Each row is a point. Two turns around zero, p and q, are shown by what they do to some points. Where does a point land after both, in the order given? Backwards means that the second turn is done in reverse. Each puzzle has new turns, and all numbers are rounded.

Turn p:
29 -10 => -26 -16
-4 -48 => -35 34
-25 58 => 61 -18
Turn q:
18 -21 => 27 3
45 56 => -21 69
-31 -47 => 21 -52
-28 38 => -47 -2
-4 -27 => 20 -19
Where do these land?
q, then p: 57 -22 => -5 -61
q, then p: -45 5 => -8 45
q, then p backwards: 32 50 => -28 -53
q, then p backwards: 3 -14 => -4 14
q, then p: -46 -19 => -31 39

Turn p:
-22 19 -51 => 25 -45 -28
20 13 31 => 7 26 28
45 -19 34 => -29 24 46
-42 -14 -14 => -5 -5 -46
Turn q:
40 11 -3 => -4 -5 -41
-34 -29 -13 => 27 -4 38
33 50 -7 => -40 -22 -40
-39 -32 23 => 17 31 43
Where do these land?
p, then q: -19 -33 -9 => 10 -25 29
q, then p: 19 -7 -25 => -23 -21 9
q, then p: 3 76 2 => -9 2 -76
q, then p backwards: -3 -35 32 => -6 22 42

Turn p:
-33 -34 -43 19 -43 41 => -39 -14 -40 -6 -37 57
29 10 -1 3 20 -54 => 44 23 25 -26 18 -12
-31 4 4 5 8 -21 => 22 -15 -25 -7 8 -8
-2 -3 52 34 20 4 => 8 15 -18 13 -24 -54
-10 -39 38 -12 -2 24 => 0 -17 0 43 -39 -10
25 45 14 -3 27 -8 => -1 20 19 -3 39 -36
56 28 23 -5 -4 -19 => -1 19 54 -19 9 -33
-75 -19 -57 -25 -56 27 => -31 -69 -45 -6 -6 77
41 8 -30 -18 30 5 => -1 38 30 12 32 20
Turn q:
-7 -49 -1 24 -47 -29 => -12 -9 -3 23 23 69
42 48 -23 -50 9 34 => -21 32 36 -16 -52 -51
2 12 -8 3 6 17 => -7 0 -7 2 -11 -17
-11 -13 -45 13 5 -9 => 14 -8 -21 17 -33 21
-47 -46 64 45 -14 14 => -7 -8 -46 19 89 16
37 32 -10 11 -1 -13 => -13 -31 30 -7 -24 -11
-31 62 24 -33 9 18 => -8 19 -14 -66 1 -44
16 -46 -1 -15 32 -31 => 52 8 27 27 7 17
Where do these land?
q, then p: 37 -11 10 22 -23 39 => 20 -5 -56 -11 -9 -20
q, then p: -76 -29 -3 -50 13 -35 => -54 32 55 12 56 17
q, then p: 45 -15 11 19 -1 -27 => 7 12 -9 24 -41 -30
p, then q backwards: 47 1 -19 -19 -41 -8 => 35 16 6 -27 -33 -36
p, then q backwards: 50 13 20 4 41 13 => 29 -21 20 -40 11 39
p, then q: -37 27 10 6 -18 3 => 32 18 -8 13 -14 28
q, then p: -67 14 -30 19 30 15 => -4 16 21 -32 17 71

Turn p:
-24 23 -21 -13 33 -3 -18 28 => -34 20 30 -10 -25 2 20 -17
23 -10 -15 11 6 19 19 2 => -4 -20 6 8 4 -23 -26 -4
7 -27 28 -10 12 20 -26 -17 => -4 29 -15 9 -2 11 -31 30
3 -8 17 10 0 -25 24 -20 => 11 -12 -10 -22 32 0 3 13
-5 -15 27 7 -26 -27 12 25 => 4 -20 -12 2 27 42 8 -9
3 25 -5 28 21 -10 -20 10 => 11 9 42 -18 -10 6 -2 -8
-2 14 25 2 -24 -8 27 -8 => 23 -4 -26 -10 24 3 8 -18
0 1 -24 17 -27 9 -18 -23 => 32 -14 -1 10 -30 -10 4 15
-25 22 -23 -4 14 24 -21 7 => -12 17 11 -5 -45 -9 6 -14
32 -10 14 -19 -23 -16 23 -4 => 9 -9 -16 25 44 -5 5 2
-12 -14 -23 -29 13 16 -4 -1 => -33 5 -8 12 -20 -16 5 11
Turn q:
11 18 2 37 -10 32 -8 3 => -9 -17 20 15 24 4 34 -17
14 -4 -15 -7 -33 -15 -1 1 => -33 -14 4 0 -7 -7 -18 9
9 17 -12 -17 9 -12 1 -8 => -3 4 3 -28 5 7 -15 0
-23 14 -17 9 -18 -11 -5 3 => -21 19 5 14 16 -6 -15 -8
-3 -8 7 -10 9 -25 -13 16 => 7 12 5 -1 -28 -4 -16 -8
-14 11 7 -15 -29 -2 3 0 => -17 -5 -18 14 5 12 -20 -7
2 14 13 -1 -10 1 -2 4 => -2 -10 1 6 2 12 -6 -13
-2 -47 5 -3 76 58 -1 7 => 52 25 -23 -19 -23 -3 80 17
3 -22 4 -10 25 -20 34 4 => 29 8 2 -5 -17 4 -12 38
3 5 6 17 -19 -6 -8 -30 => -3 -23 0 5 22 -22 -10 -10
Where do these land?
p, then q: -44 -13 19 -37 -27 14 -21 -30 => -58 22 21 0 27 23 7 23
q, then p: 22 6 0 6 -5 2 12 -16 => -24 1 -3 4 8 10 -11 10
p, then q: -25 13 10 -28 -37 -23 2 -28 => -15 5 22 -17 17 24 3 50
p, then q backwards: 19 -23 -12 8 12 -14 0 -13 => 15 -7 -12 15 -9 -11 26 -12
p, then q: -5 14 -4 52 15 3 1 9 => 0 -32 -35 -11 -25 -4 -4 -15
p, then q backwards: 8 10 -29 1 27 15 5 17 => 13 -1 -13 17 -16 -23 -28 8
p, then q: 24 4 5 -3 4 -15 -20 22 => 27 -12 6 11 11 9 16 -16
q, then p: 6 7 4 15 6 20 3 13 => 0 -6 -13 -11 11 -8 -19 -10
q, then p: 12 11 18 -21 18 -25 22 -8 => -3 20 7 42 -5 3 -14 7
q, then p: -16 -30 -9 6 -11 23 -3 34 => 18 -34 -6 -21 -7 1 7 -32

Turn p:
3 -17 -22 43 9 10 26 24 -20 => 20 -7 22 -21 -8 -52 -15 5 6
-22 73 -41 -29 -3 -57 -19 20 -37 => 21 43 25 1 54 14 62 41 -48
3 -22 23 -20 31 17 5 20 6 => -25 20 -27 -7 -29 -16 -2 -13 5
-14 -11 -25 23 9 6 8 28 26 => 25 20 2 8 1 -31 -11 0 31
16 -16 22 11 14 8 -27 22 6 => -30 -2 -25 -7 13 -22 -7 -6 18
15 8 32 -10 19 21 -9 -39 18 => -20 -17 -17 -6 -10 31 9 -44 9
5 -6 -41 8 -33 33 14 17 3 => 9 -13 38 34 -16 -26 0 17 21
-11 -21 33 -16 -6 -5 -19 -65 -6 => -25 -14 -2 -13 -3 62 -33 -21 -14
-24 35 27 -11 -47 -26 7 -42 -15 => 18 -27 3 -11 5 69 10 32 -21
30 -21 -8 2 8 -6 12 14 19 => 6 -4 -19 22 -5 -30 -12 -15 -5
Turn q:
-29 12 -12 22 9 -25 4 1 26 => -1 -42 -8 15 17 -2 -6 13 22
25 20 10 31 20 -34 9 24 37 => 19 -30 -21 19 13 -35 -12 40 -22
7 -35 -9 9 17 -5 15 -19 36 => 25 -21 -9 8 -37 0 -28 5 14
3 9 19 -28 -37 76 -47 -1 -17 => -9 29 38 -28 -14 52 53 -17 -41
3 29 16 -38 -29 76 9 5 -11 => 25 31 30 -11 18 43 30 -43 -43
-6 -20 -2 -4 -42 -20 3 -4 -35 => -14 42 7 -16 11 8 -6 15 34
-6 -1 24 -11 34 -29 5 -2 26 => -10 -28 -33 4 0 -3 -34 2 -17
-10 -26 -31 -7 -7 -3 -5 28 -50 => -27 25 38 -23 3 -29 -2 -13 29
10 0 -35 -12 -4 -23 -8 -19 -21 => -5 12 -20 -21 -5 -19 16 -9 34
3 12 19 38 39 -12 15 -14 9 => -3 -18 -23 53 -6 -16 -9 7 -9
Where do these land?
q, then p: 26 -16 19 -27 71 4 5 27 -25 => -6 2 29 -23 46 46 -20 25 -43
q, then p: -41 -30 -18 20 -40 -4 -13 14 -36 => 7 18 -51 -11 -18 26 17 4 48
q, then p: 7 10 0 -4 10 -21 -27 -37 -25 => 41 19 29 16 -8 9 3 11 7
q, then p: 7 0 40 -11 12 1 32 -31 12 => -13 -17 48 3 28 -12 8 -12 12
p, then q: -2 26 -33 50 -7 -10 18 29 9 => 18 2 -34 -7 -10 -42 -31 25 -26
q, then p: 6 29 6 -7 -7 46 35 -19 33 => -17 -51 21 -5 -11 -25 3 -39 -12
q, then p: -17 3 -50 -23 17 14 15 5 7 => -3 -11 -19 17 -7 28 -29 -36 -19
q, then p backwards: -19 -28 33 8 -19 -8 -59 -2 31 => -22 0 45 -24 -47 13 0 -11 -41
p, then q backwards: -22 18 13 24 -29 32 -31 -35 -4 => -62 -12 -18 -1 -30 3 -15 2 15
q, then p: 31 6 -28 10 -24 14 17 6 27 => -4 -29 -29 20 -4 -27 12 -9 -25
q, then p backwards: 34 -19 9 -22 10 -40 11 2 6 => -8 -38 23 13 15 -24 16 26 -1
p, then q: -10 3 8 -17 6 -27 -3 42 -35 => -17 2 8 -14 49 -31 -4 -17 -1
